Each row is a point. The points of each table are mixes of a few directions, plus a little noise. How many directions does each table use, and how many do they share? Where both have some left over, give the other angles between the two spaces (their principal angles), to ten degrees, smallest first.
In the rows, 128 means zero.

First (4 x 3)
[[104 171 146]
 [177  47 119]
 [111 159 143]
 [121 136 104]]
Second (5 x 3)
[[102 171 133]
 [187  30 118]
 [128 128 128]
 [111 156 131]
 [112 155 131]]
Directions: first 2, second 1, shared 1

First (8 x 8)
[[120 146 102 150 106 150 178  51]
 [136 109 156 105 151 104  75 211]
 [118 151  95 156 100 156 191  29]
 [125 135 118 136 120 136 147  98]
 [122 142 107 145 111 146 168  66]
 [136 111 153 107 149 106  79 203]
 [137 108 158 103 153 103  71 216]
 [130 123 135 122 134 122 115 149]]
Second (10 x 8)
[[113 125 110 141 140 123 125 132]
 [146 194 190  95  56 152  97 118]
 [126  91 100 133 157 108 154 133]
 [119  97 101 151 170 126 136 131]
 [ 99 209 124  95  31  85 106 142]
 [ 75 157  66 131  96  66 125 151]
 [133  93 122 149 176 146 134 123]
 [132 176 175 136 110 180  80 115]
 [164  56 125 121 176 124 177 124]
 [173  83 166 127 170 169 146 112]]
Directions: first 1, second 3, shared 0; angles 90

First (8 x 12)
[[ 84 157 171 118  64  65 249 111 113 180  60 148]
 [142 102  76 148 133 106  39 115 151  92 174  46]
 [147 134 154 112 175 205 133 157 113 127 130 208]
 [143 132 144 118 163 184 127 149 118 125 132 183]
 [107 143 152 122  99 102 189 121 119 154  93 144]
 [119 122 110 138 105  87 117 112 138 125 131  80]
 [151 111 100 135 160 156  58 135 138  98 167 108]
 [130 123 116 133 126 119 110 124 133 121 137 107]]
Second (8 x 12)
[[224 146 124  69 102 107 211 212  98 112 153 105]
 [124 128 104 142 186 175  77 131 134 147 103 139]
 [104 121 155 126 108 125 149 121 126 111 122 171]
 [163 101 130 176 167 123 226 118 125 119 138 117]
 [105 109  74 149 151 116  66 131 147 125  75 101]
 [ 77 145 202  99  41 114 100  77 128 109 201 165]
 [107 132 125 128 126 139  65 108 138 130 143 122]
 [120 143 109 136 144 124 129 125 129 171  89 103]]
Directions: first 2, second 6, shared 2

First (10 x 18)
[[110  85 138 151 108 148 183 128 144 121  99 106 123 105 110 136 134 151]
 [121 179  96  91 165  75  87 138 100  87 157 145 128 167 163 159 154 106]
 [131  75 173 176 113 163 150 116 142 181  85 130 128  65 125 108  73 144]
 [144 105 145 145 101 168 144 120 148 162 119 120 130 112 100  96 112 137]
 [131 152 121 115 146 107  99 130 115 124 141 142 130 139 147 134 127 115]
 [163 214 106  81 165  90  24 129  99 138 186 169 138 177 159 111 124  83]
 [105 109 123 132 127 121 163 133 130  99 113 114 123 123 128 153 146 140]
 [103  40 167 185  96 171 213 121 155 147  65 100 121  60 106 132 104 167]
 [129 172  97  92 144  98  99 136 114  95 161 134 129 173 137 141 160 112]
 [143 148 112 110 116 139 121 129 135 125 152 123 131 158 106 110 148 123]]
Second (11 x 18)
[[ 91  81 129 146 115 130 200 134 137  90  94  98 118 110 119 163 152 156]
 [141 143 129 122 132 127 105 126 125 140 139 138 131 134 131 116 120 119]
 [182 194 129 103 147 125  26 119 113 182 176 169 141 153 141  78  94  89]
 [192 206 128  97 150 125   7 118 111 192 185 178 143 158 143  69  88  81]
 [ 75  64 127 153 109 130 228 136 142  76  81  88 115 103 115 177 161 167]
 [153 159 128 116 137 127  81 124 122 153 150 147 134 140 134 104 112 110]
 [107 103 128 138 121 130 167 131 133 107 109 112 124 119 124 147 141 143]
 [157 164 128 114 138 126  72 123 120 158 155 151 135 142 135 101 110 106]
 [ 92  84 128 146 115 130 195 134 138  92  96 101 119 112 119 161 151 154]
 [123 121 128 131 126 129 138 129 129 123 123 124 127 125 126 133 131 132]
 [ 95  87 128 143 117 130 191 134 136  95 100 103 120 112 120 158 149 152]]
Directions: first 3, second 1, shared 1

First (8 x 32)
[[ 37 179 116  77 142 166  61 119 149 100  79  92 154 128 148 137  70 127
  162 106  55 114 123 144 181  94 104 127 132 170  97 143]
 [159  62 137 170 166 143 113 128 132 118 191 138 113 174  70 125 202 109
  128 152 153 190 162 100  90 133 146 128 134 117 164 121]
 [219 108 138 162  89  71 218 140 101 169 150 166 105 100 140 118 152 139
   90 140 202 108 117 125  87 165 147 125 120  85 143 112]
 [188  96 136 159 114 100 178 134 112 148 157 154 111 124 121 122 161 131
  105 141 178 130 129 120  96 151 144 127 124  99 146 117]
 [194 143 133 135  70  68 223 139  99 170 113 160 114  77 173 122 110 152
   92 126 183  75  97 140 114 161 135 127 119  94 121 118]
 [130 134 127 126 122 122 135 129 127 132 124 130 128 122 134 128 122 132
  126 125 130 121 124 130 129 129 127 127 126 127 126 128]
 [ 56 146 119 101 161 174  54 119 150  95 110  97 145 152 118 134 109 118
  159 118  68 145 139 131 161  97 114 130 135 162 116 142]
 [ 40 154 119  93 162 179  43 117 155  90 102  91 150 150 121 136  99 118
  164 113  55 140 136 135 171  91 110 130 135 170 110 143]]
Second (9 x 32)
[[118 118 126 129 139 147 108 121 130 126 131 123 134 146  98 129 137 132
  129 140 126 154 137 128 125 127 125 124 129 130 138 132]
 [ 86  88 119 133 174 205  47 101 135 122 139 107 151 198   7 133 163 143
  133 175 122 232 162 127 117 123 117 113 133 138 165 142]
 [ 94  96 121 133 165 189  64 106 133 123 137 111 146 184  32 132 156 140
  132 166 123 211 155 127 119 124 119 115 132 136 157 140]
 [169 166 137 123  84  54 205 154 121 134 118 148 106  62 243 124  95 113
  123  83 133  29  95 129 138 132 138 143 123 119  92 115]
 [161 159 136 124  92  68 191 149 123 133 120 145 110  74 221 124 101 116
  124  91 132  48 102 129 136 132 137 140 124 121  99 117]
 [162 160 136 124  91  66 193 150 122 133 119 145 110  73 224 124 100 116
  124  90 133  45 101 129 137 132 137 140 124 120  98 117]
 [145 144 131 126 110  98 160 139 125 130 124 136 119 101 175 126 114 122
  126 110 130  88 115 128 132 130 132 134 126 125 113 123]
 [ 87  89 119 133 173 204  49 101 135 122 139 107 151 196  10 133 162 143
  133 175 122 229 161 127 117 123 117 113 133 138 164 142]
 [133 132 129 128 123 120 137 131 128 129 127 130 125 120 141 128 124 126
  128 123 128 117 124 128 129 128 129 130 128 127 124 127]]
Directions: first 2, second 1, shared 0; angles 30
